Every row gives one point. Each table stands for the endless flat space through its points: a line for two points, a plane for three, and so on. The two share one point or none. Which?
(in the rows, 128 means zero)

First (3 x 4):
[[151 152 126 106]
 [140 146 118 116]
 [124 143 111 121]]
Second:
[[140 161 111 129]
 [143 157 115 123]]
They share: [149 149 123 111]

First:
[[107 100 166 124 145 167]
 [ 97 120 142 122 126 143]
 [109 163 121 104 100 109]
 [119 153 139 118 123 137]]
Second, 2 rows:
[[119 130 142 105 115 139]
 [119 134 150 109 119 139]]
They share: no point

First, 3 rows:
[[136 140 136 141 158 137 119 141]
 [123 139 142 129 142 123 119 133]
 [114 146 120 143 134 131 139 119]]
Second:
[[ 92 141 140 142 135 119 129 126]
 [ 94 164 134 131 133 124 110 112]
 [106 157 128 152 161 115 111 124]
 [100 157 136 118 131 135 117 114]
 [126 113 133 134 122 135 152 151]]
They share: no point

First, 6 rows:
[[121 113 189 181 142 124 122 118 132]
 [118  89 165 134 148 162 140 106 103]
 [164  85 108  88 122 154 136 136 124]
 [161  86 166 168 136 151 123 156 138]
 [161 101 133 135 124 118 108 144 156]
 [138 105 111  78 124 142 160 106 101]]
Second, 2 rows:
[[135 104 144 111 128 156 131 126 134]
 [156 104 141 120 110 147 134 126 119]]
They share: [149 104 142 117 116 150 133 126 124]

First, 3 rows:
[[113 167 118 145 126 117 120 141 118 120 143 138]
 [146 139  99 134 151 101 168 161 141  78 159 116]
 [141 144 114 169 126 111 138 161 161  98 149 136]]
Second (5 x 12):
[[142 148  85 141 118 107 181 125 119 107 134 140]
 [164 140 128 135 131  94 151 141 124 100 134 148]
 [102 173  97 143 111 115 135 160 137 118 143 136]
 [149 151 127 133 124  96 142 150 126 108 134 150]
 [114 156 139 151 136 115  81 181 165  85 156 114]]
They share: [131 152 112 151 132 111 138 153 139 102 149 132]

First, 5 rows:
[[144 161 161 148 151 116 109 132  93 124 109 152 105 113]
 [ 96 148 146 128 134  84 107  98 116 107 153 153  88 117]
 [102 163 134 128 131  95 118 107 111 113 150 138  91 116]
 [137 137 191 143 153  88  92 110  87 123 114 173 105 133]
 [124 175 116 134 103 109 126  93 127 153 122 120 119 114]]
Second (4 x 14):
[[135 154 146 135 127 105 114  99 116 128 121 148 106 124]
 [127 133 146 110 155 111 114  88  94 146 142 142 113 107]
 [149 159 140 140 111 101 124  91 130 111 109 155 105 132]
 [155 141 140 125 126  92 133  70 115 111 109 164 120 111]]
They share: [129 155 152 140 131 101 108 105 110 133 119 149 109 118]

First, 4 rows:
[[140 113 147 137 159 111 145 134 141 124 107 101 142 135 115 155 142 153]
 [171 147 130 157 133 118 135 164 168 151 103 139 119 144 125 141 134 131]
 [150 141 141 149 151 133 165 134 163 142  99 113 120 129 115 151 142 141]
 [173 142 134 142 131 116 129 167 168 145 106 144 118 159 112 149 129 136]]
Second, 2 rows:
[[151 135 152 140 155 111 152 148 151 128  94 119 137 126 128 144 125 133]
 [147 127 140 136 143 115 128 152 143 132 114 115 113 150 104 152 153 157]]
They share: no point

First, 3 rows:
[[132 139 114 119 166 148 119 169 130  87 147 159 103 157 166 149 113 112
  124  85]
 [141 154 108 107 151 133 110 157 121 108 147 153 121 142 160 149 122  97
  118 106]
 [158 145 114 119 132 114  81 137 128 109 119 139 131 123 126 137 151  98
  108 127]]
Second:
[[135 147 105 108 150 127 105 154 134 106 142 159 113 145 155 140 122  93
  116 101]
 [129 152 103 105 149 122 100 149 140 110 143 164 113 145 161 139 121  90
  115 101]]
They share: no point

First:
[[118 130 143 141 133 102 141 127 130 128 113 105  96 152 117 110 125 119
  162 128 147  94 119 152]
 [127 103 103 172 114 103 143 127 120 102  99 112 120 154 109 126 124 159
  140 125 125 103 124 153]
 [128 110 108 171 118 102 141 132 125 108 103 110 116 157 112 125 120 149
  147 128 127  99 129 152]]
Second (4 x 24):
[[126 108 101 124 122  87 149  98 111 109 104  99  94 159  98 117 147 156
  135 109 131 102  78 140]
 [103 145 126 133  96 115 116  85  75 113 101  83  99 141 134  96 125 173
  160  84 129 147 118 118]
 [121 101 142 157 123 125 141 124 113 111 104 123 123 115 118 136 142 156
  132 129 163  94 129 165]
 [105 123 119 130 116 102 137  95  96 112  95  96 106 150 116  96 129 156
  147  97 134 120  96 140]]
They share: no point

First (3 x 24):
[[140 114  92 155 154 104 123 137 126 136  83 110  75 125 158  91 153 171
  131  79 151 106 135 160]
 [136 119  96 150 154 106 122 136 129 140  86 110  80 121 158  93 159 172
  133  86 146 102 141 160]
 [108 133 126 118 154 110 132 130 155 152 106 122 114 105 152 113 171 164
  137 120 132  96 169 152]]
Second (5 x 24):
[[102 135 116 153 163 112 133 117 129 158 130 110 122 105 124 117 153 140
  161 113 176 132 106 157]
 [ 93 107 126 154 180  90 148 106 172 126 123 101 125  98 146 128 140 138
  135 105 157  98 139 148]
 [ 87 129 119 153 181 127 112 111 171 113  88 113  92 111 172  96 144 194
  116  83 164 114 166 178]
 [ 96 122 121 151 173 108 133 113 158 132 113 110 113 105 147 115 145 156
  136 100 164 113 139 159]
 [ 86  97 134 157 195  88 149  97 199 110 124  90 116  93 162 129 125 152
  131 107 148  82 152 141]]
They share: no point

First:
[[108 138 161 148 139 131 164 110 103 117 140 124 156 116 131 128 162 154
  106 150 134 146 148 163]
 [ 83 151 135 126 147  92 152 145 136 113 147 159 137 121 111  90 122 158
  153 158 133 120 138 145]
 [108 122 136 121 131 130 154 138 130 125 143 128 141 136 140 124 136 147
  109 156 120 129 146 147]
 [125 146 142 153 129 108 161 139 135  95 122 139 120 107 126 108 133 124
  126 164 109 132 168 145]
 [133 106 141 122 127 146 162 153 145 120 107 109 129 128 140 145 124 108
  103 165  96 126 155 133]
 [ 95 120 128  99 127 139 148 167 166 124 144 163 128 150 153 101 126 145
  132 119 152  85 145 153]]
Second (3 x 24):
[[110 126 137 127 130 120 155 161 139 108 134 145 133 137 136 100 126 132
  127 153 123 115 165 144]
 [100 138 117 112 129 114 147 137 161 129 144 154 115 127 140 116 123 151
  127 148 123 110 133 144]
 [119 118 148 130 126 138 158 170 129  94 139 125 145 139 138 101 135 131
  120 147 130 123 170 151]]
They share: [107 130 130 121 129 120 152 152 147 115 139 146 127 133 138 107 126 140
 126 150 124 114 152 145]

First, 3 rows:
[[130  93 128 125 120 145 137 116 105 151 122 147 170 116 129 128 106 117
  115 107 153 127 131 151]
 [136  98 125 121 123 138 142 109 109 154 127 151 164 118 132 128 111 120
  108 106 149 132 137 152]
 [151 130 122 102 123 116 144  90 107 163 138 149 125 123 138 107 140 123
   98 120 139 131 158 147]]
Second, 6 rows:
[[156 100  96 134 109 130 128 128 111 160 140 171 148 141 152 138 119 102
  101 113 139 146 141 155]
 [196 119 111 139 143 121 147  91  96 133 126 162 145 161 119 144  88 102
  143 110 129 118 154 168]
 [ 99  97 156  82 105 146 128  84 102 169  95 100 152  87 135  72 143 141
  101  99 144 126 133 117]
 [118 106 135 111 108 143 115 115 109 171 116 130 149 106 127  97 126 127
  116 105 155 126 137 137]
 [125 104 127  96  95 139 126 121 103 165 135 155 170 106 169 121 142 103
   74 125 150 145 133 143]
 [118  79  92 144 114 152 114 128 124 180 122 131 118 132 126  97 109 127
  128  90 145 144 126 146]]
They share: no point

First:
[[140 172 147  96 131 139 151 126 142 141 171 116 119 138 164 129 148 122
  137 124 119  94 136 108]
 [116 154 130 102 133 142 117 129 114 159 152 147 139 164 155 143 135 143
   98 134 103  99 132 133]
 [142 154 142 120 159 128 159 123 134 117 144 107 129 138 145 167 129 139
  144 130 127 135 160 117]
 [121 160 131 117 140 158 128 117 112 132 149 138 146 161 145 145 131 142
  102 134 123 110 150 130]]
Second (6 x 24):
[[122 160 139 123 156 131 146 122 130 123 161 130 101 136 157 158 108 134
  145 126  99 127 160 131]
 [139 166 149 123 164 145 146 140 120 134 161 134 123 147 155 149 125 130
  136 143  99 126 135 119]
 [144 152 147 115 164 139 154 146 122 133 155 122 115 148 151 154 140 132
  125 140 113 129 132 117]
 [120 158 131 112 136 151 150 129 106 103 151 139 122 133 162 167 115 134
  114 131 122 130 155 132]
 [104 154 161 109 144 137  98 104 132 157 169 144 153 132 157 134 108 160
  141  96  89 111 152 147]
 [155 167 129 118 156 138 150 143 121 152 137 122 149 179 141 153 154 129
  115 168 117 110 126 102]]
They share: [129 154 136 111 146 135 138 126 124 138 148 127 134 151 150 155 132 141
 121 132 115 117 146 125]

First:
[[103 144  93 114 117 135 117 115 134 112 118 132 132 131 137 117 135  95
  127 142 113 108 145 127]
 [108 129 128  89 137 155  97 105 169 102 103 122 147 101 132 102 105 120
  147 122 113 128 135 142]]
Second, 6 rows:
[[129 154  99 126 152 122 105 128 120 126 138 140 133 121 140 102 128 107
  121 125 119 138 147 139]
 [111 168  75 109 142 125  89 111 117 107 124 112 129 150 156 106 118 106
  151 115 127 119 118 126]
 [ 95 131 106 104 100 141 122  93 188 117 100 125 136 108 151 108 120 111
  134 139 104  92 144 122]
 [129 139 120 116 144 145  82 141 132 105 124 119 166 114 129 122 108  79
  110 133 118 138 146 154]
 [123 148  88 111 125 130 101 112 158  98 115 122 149 113 155  89 119 101
  136 118 121 113 135 116]
 [105 116 133 100 114 160 111 118 170 102 102 130 157  97 120 120 118  93
  119 147 105 116 155 143]]
They share: [105 138 107 104 125 143 109 111 148 108 112 128 138 119 135 111 123 105
 135 134 113 116 141 133]

First (6 x 24):
[[ 95 117  71 138 166 172 128  90 109 168  93 135  81 112 134 126 148 137
  123 126 105  80 140 124]
 [100  98 115 153 155 155 115 131 104 149 121 135  88  96 129 138 122 140
  147 143 147  93 135 143]
 [132 117  99 123 152 133 172 104  77 103  99 158 102  87 172  96 158 173
   93 144  86 100 121  92]
 [110  78 105 120 140 193 104 120 138 140 122 158  96 145 123 137 106 124
  142 119 120 104 165 151]
 [115 109 107 135 167 137 142 128  95 116  98 130 111 100 163 112 138 169
  115 170 135 103 132 124]
 [118  91  99  99 178 188 125 131 159 106 107 130 126 174 173 121 134 163
   96 164 141 114 171 146]]
Second (7 x 24):
[[129  82 120 100 177 168 147 104 144 131 107 114 132 134 138  76 114 122
  173 186 122 106 162 122]
 [ 95 121 112 100  86 158 151 103  70 121  87 145  77 101 155 121 165 156
  111 159 166 125 152 127]
 [124 100  99  83 155 171 147 101 108 133 115 124 117 110 126  85 119 125
  164 185 129  96 139 139]
 [137  51 101 107 167 172 133 118 111 150  86  98 130 127 144 106 124 108
  133 190  86 128 148 126]
 [112  73 142 133 168 143 141 128 133 120  92 142 113 147 170 115 130 158
  129 173 113 125 183 114]
 [120  92  88 135 130 152 119 134  62 148  88 140  96  99 149 151 144 145
   86 143 112 122 128 139]
 [135 102 107 149 199 148 120 139 125 134 123 148 127 121 132 115 110 147
  139 136 110  84 136 137]]
They share: no point

First, 7 rows:
[[159 138 152  95 134 121 135 117 117  81 164  87 127 159  99 152 158 103
  119 105 130 120 130 138]
 [115 116 114 106 147 131 149 171 122 110  93 155 115 157 117 122 148 117
   86 129  88 140 163  91]
 [165 147 130 129 177 126 151 175 128 105 105 149 148 126 140 102 133 111
   79 114  95 153 147  84]
 [132 152 137 140 135 140 126 160  99  96 122 101 100 103 143 139 102  91
  124 149 118  87 180 137]
 [161 122 142  82 152  93 139 123 136  85 162 108 134 172 102 141 161 123
  102  86 129 138 107 131]
 [130 118 110 120 154 119 139 173 123 119 127 129 101 122 140 122 112 116
  111 127 116  99 162 152]
 [131 118 140  92 147  69 117 133 128  78 141 109 101 159 121 156 128 125
  104 105 136 116 115 133]]
Second (2 x 24):
[[122 134 129 137 141 119 141 139 140  95 125 106 116 135 122 148 152 106
  110 113 122 130 136 115]
 [152 129 134 107 161 129 136 169 110 105 125 136 101 155 117 133 122  96
   95 128 117 120 161 140]]
They share: no point

First:
[[143 123 112 112 107 110 137 152 105 131 107 132 106 126 112 149 116 124
  100 105 137 168  97 109]
 [164 131 105 107 114 124 137 144 146 102 131 135  92 154 126 148 113 113
  111 127 161 147 125 112]
 [167 130 113 108 115 117 128 166 127 124 131 153  84 143 128 162 113 126
  107 119 164 156 111 109]
 [135 124 114 113  88 103 140 144  92 130 116 128 111 118 116 153 135 110
  125  99 131 158  83 119]]
Second (4 x 24):
[[147 122 106  97 108 131 122 131 117 114 110 131  98 129 138 136 105  94
  132 101 140 167 136 125]
 [168 136 107  92 126 130 105 141  96 118  94 131 106 128 123 138 116  73
  151 137 138 144 136 105]
 [146 130 109 109 112 131 124 130 124 110 114 118  95 146 125 131 115  99
  123 107 143 163 135 128]
 [134 120 107 117  96 123 150 129 149 104 134 121  92 151 129 138 111 127
   96  89 150 172 120 134]]
They share: [153 128 106 109 108 119 140 140 132 108 122 128 101 144 120 145 117 112
 111 119 149 152 115 113]

First, 5 rows:
[[117 119 111 142 113 142 139 124 131 126 147 109 140  98 136 147 156 116
  102 119 117 137 129 124]
 [139  90  86 149  92 125  97 132 129 111 176 119 112 129 114 148 172 115
  141  97 102 136 113 112]
 [136 157 127 145 124 181 158 100 150  91 143 132 128 100 181 119 131 122
  125 117 122 103  89 138]
 [139 119 107 140  97 144 121 120 137 102 175 129 122 128 146 139 162 114
  136  87 123 117 105 130]
 [140 112 102 144 112 170 142 118 118 103 136 119 139  98 137 154 141 108
  114 117 105 120  93 111]]
Second (4 x 24):
[[133 130 111 159 117 138 128 136 149 132 142  96 111 115 122 155 140  99
  116  93 111 138  99 133]
 [122 153 103 170 107 129 137 122 146 136 139  99  98 113 115 168 127 109
  109  84  92 123 101 136]
 [126 151 109 148  95 129 159 104 116 104 171 109 106 125 137 164 123 119
   95  88  76 107 121 104]
 [132 144 114 143  99 131 160 109 115 100 177 106 110 129 142 160 125 114
   94  90  80 113 123 100]]
They share: no point

First, 2 rows:
[[ 93 125 135 129 110 115 140 148 118 163 108 143  98  92  86 133 129 132
  114 172 145 136 145 142]
 [117 121 123 117 122 111 148 156 126 135 104 159 110 108 106 145 101 124
  118 148 145 128 157 118]]
Second:
[[116 122 110 139 121 130 161 156 103 139 114 162 121 109 131 140  71 128
   95 140 159 153 184 125]
 [121 125 109 140 126 148 149 161  97 125 116 175 134 113 149 130  56 123
   83 129 173 166 192 142]
 [ 77 144 105 145 104  84 161 152 125 154 121 124 118 125  89 177 130 116
  115 174 164 116 166  80]
 [109 121 125 130 116 104 155 149 167 147 114 155  88  77  57 146 150 135
  117 153 119 112 138 130]
 [ 93 129  97 162  90 120 179 135 113 143 108 135 112 113 113 156  84 125
   93 143 141 140 192  98]
 [130 104 124 116 138 100 178 162 104 170 113 158  96  93 109 146  86 146
  124 160 138 138 161 111]]
They share: [111 122 126 120 119 112 146 154 124 142 105 155 107 104 101 142 108 126
 117 154 145 130 154 124]

First (3 x 24):
[[142 107 107 148  94 126 116 112 105 136 154 151 115 138 143 158 156 109
  104 159 104 154 115 135]
 [168 131 129 158 125  99 135 121 107 148 131 157 122 167 157 133 132 143
   94 143 106 156 139 157]
 [151 113 115 143  98 128 117 118 103 134 147 155 123 139 139 153 150 110
  109 150 112 152 116 148]]
Second, 2 rows:
[[167 131 128 140  89 121 126 136 123 141 169 165 112 165 163 152 144 116
  115 148 118 142 111 139]
 [161 125 123 143  93 121 124 129 117 140 162 161 114 158 157 152 146 116
  111 150 114 146 114 140]]
They share: [149 113 113 149 101 121 120 115 105 138 148 153 118 144 145 152 150 116
 103 154 106 154 120 142]
